Each row is a point. The points of each table are mixes of a few directions, plus a little noise. How many directions does each table use, and how many do they share? Where both have some left over, give the other angles between the two spaces (their principal angles), to ten degrees, smallest first.

First (6 x 2):
[[ 0.02  0.10]
 [ 0.06  0.31]
 [ 0.09  0.41]
 [-0.23 -1.09]
 [-0.06 -0.29]
 [ 0.12  0.57]]
Second:
[[-0.07 -0.34]
 [ 0.00 -0.01]
 [ 0.19  0.91]
 [-0.11 -0.55]]
Directions: first 1, second 1, shared 1

First, 6 rows:
[[-0.11 -0.04  0.03 -0.02]
 [ 1.37  0.58 -0.36  0.18]
 [-0.59 -0.24  0.17 -0.09]
 [-0.75 -0.32  0.21 -0.09]
 [ 0.43  0.18 -0.12  0.06]
 [-0.34 -0.15  0.10 -0.04]]
Second, 5 rows:
[[ 0.60 -0.04 -0.19  0.28]
 [-1.21  0.09  0.38 -0.57]
 [-0.35  0.02  0.11 -0.16]
 [ 0.61 -0.04 -0.18  0.28]
 [ 0.37 -0.02 -0.12  0.17]]
Directions: first 1, second 1, shared 0; angles 30

First (8 x 6):
[[ 0.54 -0.40 -0.05 -0.01 -0.16  0.38]
 [-0.45  0.64  0.02  0.21  0.31 -0.09]
 [-1.07  0.81 -0.37  0.15 -0.03  0.01]
 [ 0.40 -0.39  0.45 -0.87  0.31  0.22]
 [-0.11  0.59  0.19  0.69  0.42 -0.47]
 [ 0.44 -0.30  0.03  0.38 -0.13 -0.26]
 [ 0.15 -0.45 -0.33 -0.08 -0.51  0.36]
 [ 0.13 -0.49  0.07 -0.46 -0.23 -0.16]]
Second, 6 rows:
[[ 0.08 -0.34 -0.37 -0.53 -0.12  0.08]
 [ 0.08  0.53  0.27  0.18  0.62  0.11]
 [-0.07 -0.41 -0.20 -0.13 -0.49 -0.09]
 [ 0.09  0.20  0.00 -0.15  0.38  0.13]
 [ 0.20  0.09 -0.25 -0.58  0.53  0.25]
 [-0.39 -0.06  0.55  1.20 -0.92 -0.48]]
Directions: first 4, second 2, shared 1; angles 40

First:
[[-0.38 -0.05 -0.06 -0.13  0.18  0.07 -0.06 -0.18  0.20]
 [ 0.18  0.02  0.00  0.03 -0.08 -0.02  0.05  0.10 -0.11]
 [-0.25 -0.04 -0.04 -0.08  0.12  0.05 -0.04 -0.12  0.13]
 [-1.15 -0.15 -0.14 -0.38  0.53  0.25 -0.21 -0.59  0.63]
 [-0.82 -0.09 -0.11 -0.27  0.39  0.18 -0.15 -0.42  0.44]
 [ 1.56  0.22  0.18  0.49 -0.75 -0.35  0.29  0.80 -0.85]
 [ 1.04  0.14  0.14  0.33 -0.50 -0.22  0.19  0.54 -0.58]
 [-0.21 -0.02 -0.03 -0.08  0.11  0.04 -0.05 -0.13  0.11]]
Second:
[[ 1.02  0.31 -0.28  0.18 -0.10 -0.06 -0.37  0.34  0.12]
 [-0.14 -0.20  0.14  0.47 -0.13  0.17  0.09 -0.32  0.28]
 [-1.07  0.66  0.74  0.00 -0.18  0.27  0.61 -0.96  0.18]
 [ 0.32 -0.04 -0.49 -0.22 -0.10  0.13 -0.69 -0.02  0.02]
 [-0.88  0.10  0.19 -0.06  0.33 -0.31 -0.13  0.10 -0.08]
 [ 0.86  0.24 -0.07 -0.48 -0.24  0.19  0.45  0.10 -0.27]
 [-0.55 -0.08 -0.10 -0.39  0.41 -0.40 -0.24  0.41 -0.35]
 [ 0.43 -0.98 -0.15  0.51  0.03  0.01  0.25  0.30  0.07]]
Directions: first 1, second 5, shared 0; angles 30

First:
[[ 0.36 -0.38 -0.12  0.12  0.44 -0.04  0.11  0.22  0.36 -0.24 -0.08 -0.04]
 [ 0.01  0.22  0.01  0.50  0.31 -0.15 -0.03  0.17  0.24  0.01 -0.01  0.55]
 [ 0.15  0.02  0.04  0.22  0.21 -0.12 -0.08  0.15  0.26 -0.17 -0.09  0.25]
 [-0.50  0.94  0.36  0.36 -0.46 -0.19 -0.40 -0.12 -0.20  0.19  0.05  0.78]
 [ 0.46 -0.82  0.34 -1.83 -1.08  0.18 -0.42 -0.28 -0.23 -0.83 -0.40 -1.82]
 [-0.49 -0.27 -0.70  0.11  0.32  0.48  0.92 -0.32 -0.71  1.03  0.56 -0.35]
 [-0.28  0.28 -0.05  0.23 -0.01  0.03  0.09 -0.09 -0.19  0.32  0.15  0.26]
 [ 0.13 -0.05  0.12 -0.19 -0.12 -0.06 -0.15  0.04  0.10 -0.23 -0.12 -0.13]
 [ 0.20 -0.01  0.22 -0.16 -0.13 -0.13 -0.29  0.09  0.21 -0.39 -0.19 -0.04]
 [ 0.07  0.18  0.17  0.10 -0.04 -0.14 -0.23  0.09  0.17 -0.19 -0.11  0.25]
 [-0.11 -0.06 -0.39  0.56  0.60  0.11  0.48  0.07 -0.01  0.47  0.26  0.34]]
Second:
[[-0.26 -0.62  0.15 -0.09 -0.03 -0.28 -0.53  0.04  0.10  0.05 -0.46 -0.45]
 [-0.54 -0.33 -0.13 -0.65 -0.48  0.21 -0.34 -0.62 -0.30  0.44 -0.08 -0.32]
 [-0.07  0.18 -0.75 -0.06  0.23  0.73  1.25 -0.36 -0.66  0.74  0.88 -0.10]
 [ 0.70 -0.35  0.04  0.17  0.51 -0.14  0.07  0.47  0.58 -0.62 -0.18 -0.07]
 [ 0.14  1.17  0.32  0.00 -0.50  0.04 -0.17 -0.14  0.10 -0.39  0.24  0.95]
 [ 0.03 -0.26  0.01  0.23  0.23 -0.13  0.03  0.24  0.06  0.00 -0.12 -0.21]
 [-0.04 -0.28  0.42  1.03  0.54 -0.71 -0.21  0.91  0.17 -0.14 -0.49 -0.25]
 [ 0.04  0.54  0.13 -0.19 -0.35  0.09 -0.15 -0.20  0.02 -0.19  0.11  0.44]
 [-0.03 -0.03 -0.16 -0.39 -0.18  0.23  0.03 -0.33 -0.07  0.09  0.11 -0.01]]
Directions: first 3, second 4, shared 2; angles 40

First (10 x 14):
[[-0.27  0.05 -0.33  0.38  0.00  0.00 -0.22 -0.30  0.44  0.13 -0.26 -0.37
   0.28  0.18]
 [ 0.71 -0.15  0.39 -0.87  0.05  0.32  2.12 -0.25 -1.29 -0.90 -0.18  0.33
  -0.58 -0.17]
 [-0.12 -0.24 -0.26  0.42 -0.18 -0.05 -0.45  0.07  0.25  0.09 -0.19 -0.03
   0.11  0.16]
 [-0.26  0.40 -0.17  0.09  0.21  0.02  0.12 -0.40  0.39  0.06 -0.02 -0.34
   0.14 -0.21]
 [ 0.11 -0.26 -0.42  0.39 -0.06 -0.16 -0.30 -0.16 -0.18 -0.14 -0.13  0.21
   0.10  0.42]
 [-0.05 -0.04  1.03 -0.68 -0.19  0.16 -0.41  1.00  0.22  0.61  0.31 -0.15
  -0.05 -0.20]
 [ 0.22 -0.23 -0.46  0.39 -0.01 -0.32 -0.62 -0.01 -0.38 -0.19  0.22  0.66
  -0.08  0.25]
 [-0.23  0.22  0.81 -0.46 -0.15  0.21 -0.09  0.83  0.48  0.37  0.37 -0.05
  -0.36 -1.01]
 [-0.19 -0.08 -0.30  0.40 -0.07 -0.05 -0.39 -0.11  0.33  0.13 -0.19 -0.18
   0.21  0.20]
 [ 0.08  0.33 -0.31 -0.06  0.38 -0.13  0.24 -0.69 -0.26 -0.15  0.06 -0.08
   0.22  0.38]]
Second:
[[ 0.64  0.00 -0.84 -0.81  0.39  0.45  0.05 -0.08 -0.19 -0.26 -0.32 -0.21
   0.20 -0.87]
 [ 0.01  0.11  0.67  0.51 -0.18 -0.39 -0.01  0.12  0.19  0.06  0.09  0.24
  -0.10  0.64]
 [ 0.71 -0.01  0.18  0.13 -0.28 -0.28  0.24 -0.16  0.07  0.17  0.08 -0.22
  -0.20  0.02]
 [-0.06 -0.35  0.33 -0.59 -0.36 -0.82  0.47 -0.57  0.23  0.37 -0.01  0.12
   0.07  0.23]
 [ 0.14 -0.29 -0.67 -0.85  0.38 -0.16 -0.09 -0.11  0.06 -0.92 -0.25 -0.44
  -0.86 -0.58]
 [-1.00 -0.18  0.04  0.07 -0.12 -0.02 -0.10 -0.07 -0.01  0.12  0.17  0.03
  -0.06  0.18]
 [ 0.14  0.42  0.06  1.10 -0.08  0.78 -0.27  0.45 -0.26  0.34  0.27 -0.07
   0.30  0.05]
 [-0.56  0.13  0.37 -0.20  0.38 -0.18 -0.21  0.25  0.16 -0.27 -0.29  0.73
   0.38  0.52]
 [ 0.12 -0.16  0.18  0.45 -0.31 -0.37 -0.01 -0.05  0.12 -0.25  0.28 -0.52
  -0.99  0.15]
 [-0.13  0.34 -0.33  0.17  0.17  1.00 -0.09  0.20 -0.37  0.66 -0.04  0.34
   1.26 -0.31]]
Directions: first 5, second 5, shared 0; angles 60, 60, 70, 80, 90

First, 11 rows:
[[-0.01 -0.08  0.52  0.21 -0.55 -0.11 -0.09 -0.35  0.10  0.26  0.22  0.01
   0.05 -0.30  0.21 -0.81  0.44  0.11 -0.21  0.18]
 [ 0.10 -0.25 -0.45 -0.06  0.30  0.29  0.07  0.37  0.31  0.20 -0.24  0.06
   0.44  0.34 -0.10  0.13  0.26  0.08  0.08 -0.29]
 [-0.04  0.05 -0.20  0.34 -0.38 -0.06 -0.30  0.11 -0.11  0.76  0.38 -0.29
   0.49  0.00 -0.41 -1.00  0.90  0.30 -0.10 -0.15]
 [ 0.03 -0.02 -0.96  0.08  0.34  0.14 -0.18  0.57 -0.05  0.55 -0.01 -0.21
   0.53  0.53 -0.72  0.09  0.39  0.12  0.21 -0.58]
 [-0.04  0.01 -0.69 -0.04  0.46 -0.03 -0.02  0.27 -0.10  0.10 -0.24 -0.01
  -0.02  0.48 -0.55  0.86 -0.42 -0.16  0.21 -0.62]
 [ 0.00 -0.16  1.08 -0.05 -0.40 -0.06  0.24 -0.61  0.27 -0.46 -0.10  0.32
  -0.40 -0.48  0.84 -0.15 -0.25 -0.13 -0.25  0.49]
 [-0.07  0.03  0.57  0.23 -0.63 -0.20 -0.16 -0.34 -0.07  0.27  0.39 -0.11
   0.00 -0.40  0.13 -0.92  0.47  0.13 -0.20  0.27]
 [ 0.06  0.30 -0.17 -0.41  0.51  0.16  0.17  0.29 -0.23 -0.84  0.03 -0.08
  -0.29 -0.10  0.30  0.52 -0.60 -0.03  0.15  0.57]
 [ 0.14 -0.09 -0.77 -0.37  0.84  0.44  0.22  0.63  0.17 -0.41 -0.37  0.04
   0.22  0.44 -0.02  0.88 -0.32 -0.02  0.28 -0.09]
 [-0.17 -0.09  1.55  0.28 -1.03 -0.54 -0.01 -1.20  0.07 -0.03  0.12  0.32
  -0.66 -0.71  0.60 -0.58 -0.17 -0.21 -0.42  0.29]
 [-0.05  0.28 -0.47 -0.23  0.55 -0.05  0.01  0.25 -0.34 -0.44 -0.13 -0.04
  -0.39  0.22 -0.28  0.98 -0.74 -0.18  0.25 -0.11]]
Second:
[[-0.09 -0.13 -0.01  0.01 -0.02 -0.05 -0.01  0.00 -0.04 -0.11 -0.18  0.05
  -0.04 -0.09  0.21  0.09 -0.09 -0.24  0.01 -0.04]
 [ 0.51  0.56  0.19  0.02  0.03  0.33  0.23  0.09  0.88  0.97  1.51 -0.58
   0.31  0.64 -1.55 -0.72  0.94  1.61  0.11  0.21]
 [-0.13 -0.14 -0.04 -0.01  0.01 -0.10 -0.05 -0.03 -0.21 -0.24 -0.41  0.16
  -0.06 -0.17  0.38  0.17 -0.23 -0.40 -0.01 -0.08]
 [-0.14 -0.17 -0.05  0.00  0.00 -0.11 -0.06 -0.04 -0.24 -0.27 -0.41  0.15
  -0.07 -0.18  0.44  0.19 -0.22 -0.43 -0.02 -0.05]
 [-0.13 -0.63  0.07  0.12 -0.20 -0.15  0.12  0.04  0.00 -0.48 -0.74  0.28
  -0.07 -0.51  0.86  0.25 -0.25 -0.86 -0.16 -0.21]
 [ 0.01 -0.57  0.19  0.16 -0.24 -0.09  0.22  0.10  0.35 -0.21 -0.33  0.15
   0.00 -0.43  0.45  0.03  0.05 -0.47 -0.16 -0.12]
 [ 0.18 -0.27  0.22  0.16 -0.20  0.04  0.27  0.12  0.58  0.17  0.27 -0.07
   0.12 -0.14 -0.16 -0.25  0.37  0.15 -0.11 -0.04]
 [-0.32  1.43 -0.60 -0.58  0.72  0.15 -0.80 -0.42 -1.55  0.12  0.21 -0.08
  -0.23  0.96 -0.55  0.31 -0.73  0.54  0.44  0.32]
 [ 0.08 -0.12  0.11  0.06 -0.06  0.01  0.12  0.07  0.26  0.06  0.11 -0.05
   0.03 -0.03 -0.05 -0.12  0.18  0.07 -0.05 -0.03]]
Directions: first 4, second 2, shared 0; angles 40, 50
